Each point is reached from the start by the listed moves, each made once or not at all, plus a little noise. Is the number of moves made odd or even? Then give how often each move was made.

Moves:
(1): [29.5 -1.2  5.1  4.2 -1.3]
(2): [ 1.4 35.7 -9.4  1.9 -3.6]
Start: [-0.1  7.8  0.9 -7.4 -3.8]
Points:
[-0.5  8.0  1.4 -7.5 -4.0] -> even (0, 0)
[28.8  7.9  5.3 -3.4 -4.8] -> odd (1, 0)
[ 1.5 42.8 -9.1 -5.9 -6.3] -> odd (0, 1)

Moves:
(1): [26.3 -2.3  1.3  0.9 -4.0  5.4 -2.5  1.4]
(2): [-0.4 17.6  8.8  6.4  2.2 -9.5  0.2  0.5]
(3): [-3.3 -8.5 24.1 -6.7 -2.7 -7.2  2.3  6.3]
(4): [-8.1 -8.1  7.0 29.6  6.8  2.1  3.2 10.2]
(5): [ 2.6  1.4  3.5 -9.5 25.2  8.8 -1.9  1.0]
(6): [-5.0  1.8  3.6 -1.4 -9.5 29.7  3.7  3.2]
Start: [ -8.3  -2.4 -33.3  11.8  -6.4  -9.3 -10.4   2.3]
Points:
[-17.0  10.4  -8.9  36.8  18.4  21.8  -4.7  17.8] -> even (0, 1, 0, 1, 1, 1)
[ 20.5  14.3 -20.9   9.4  17.1  -2.7 -13.4   5.6] -> odd (1, 1, 0, 0, 1, 0)
[  6.5 -19.1  -0.8  34.4  -6.3 -10.6  -6.2  19.7] -> odd (1, 0, 1, 1, 0, 0)
[ -8.5  -8.3  -4.8  -4.9  17.1  -8.2 -10.3  10.2] -> even (0, 0, 1, 0, 1, 0)
[-16.1   8.0 -18.3  47.1   1.7 -15.7  -6.5  13.3] -> even (0, 1, 0, 1, 0, 0)

Moves:
(1): [ 11.8  -7.2 -10.0  -7.2  -1.7  -4.4   1.9  -1.8   0.3  -3.6  -0.5 -12.0]
(2): [ -4.3  11.0  10.4 -12.7   0.2  -8.1  -4.2  -5.8 -10.1 -11.5 -12.8  -0.5]
(3): [-0.9 -4.1 10.0 -8.7 -1.5  1.4 11.9 -1.9 -7.6  6.3  1.6 -4.9]
(4): [ 14.8  -8.9   7.2  15.2   1.4   4.8  -5.3 -14.5   6.7  -5.0  -9.7  -1.3]
(5): [ -7.5  -3.5   1.1   1.5  15.1 -18.3  -3.6   6.0  -2.7  -2.5   8.5  10.2]
(6): [  8.0   3.8 -13.8   1.2  17.8  16.2   7.2   7.6   7.0  -1.1   2.0  -4.5]
(7): [  1.1  12.4 -17.5 -10.3   2.2  -4.3  21.1 -11.5  -1.6  -7.5  -8.6   8.7]
(8): [ -3.0  -2.1   3.8   2.9  -1.0 -12.6  17.0  17.9   7.5  -6.3   3.5  -1.8]
(9): [ -6.5  -0.7   7.8  -8.2  -1.6  -1.3   4.7  -3.9  13.7   5.0   2.2 -15.6]
Start: [ -0.1   3.9  -9.3   8.3  -7.5 -13.2   3.7  11.0  15.0   6.0  -9.6   5.5]
Points:
[ 11.9   5.2  -7.0 -15.9   8.5 -20.7  34.8  25.5  12.8  -9.3 -13.1 -18.8] -> odd (1, 1, 1, 0, 0, 1, 0, 1, 0)
[  8.1   8.1 -32.8  -5.5  -9.6 -33.5  44.5  16.2  17.6  -9.8 -13.6  -0.5] -> odd (1, 0, 0, 0, 0, 0, 1, 1, 0)
[  7.8   4.9 -12.8 -17.2  24.8 -27.0  16.0  16.4   1.4  -6.7  -8.6  -7.0] -> odd (1, 1, 1, 0, 1, 1, 0, 0, 0)
[ 24.4 -15.1  -7.9  19.7  -7.9 -26.2  18.7  12.3  31.3 -10.0 -15.7 -10.6] -> odd (1, 0, 0, 1, 0, 0, 0, 1, 0)
[-19.4  17.2   0.1 -28.4   7.9 -43.8  36.8  -4.8   5.4  -4.8 -17.7   2.0] -> odd (0, 1, 1, 0, 1, 0, 1, 0, 1)
[ 14.0  -6.7 -20.3   0.4   7.4 -12.9  40.3  34.3  23.2   1.2  -3.1 -17.8] -> even (1, 0, 1, 0, 0, 1, 0, 1, 0)
[  6.9  14.8 -29.3  -9.9  11.4  -1.5  43.4   3.9  13.0   2.6 -12.3   4.1] -> odd (0, 0, 1, 0, 0, 1, 1, 0, 0)
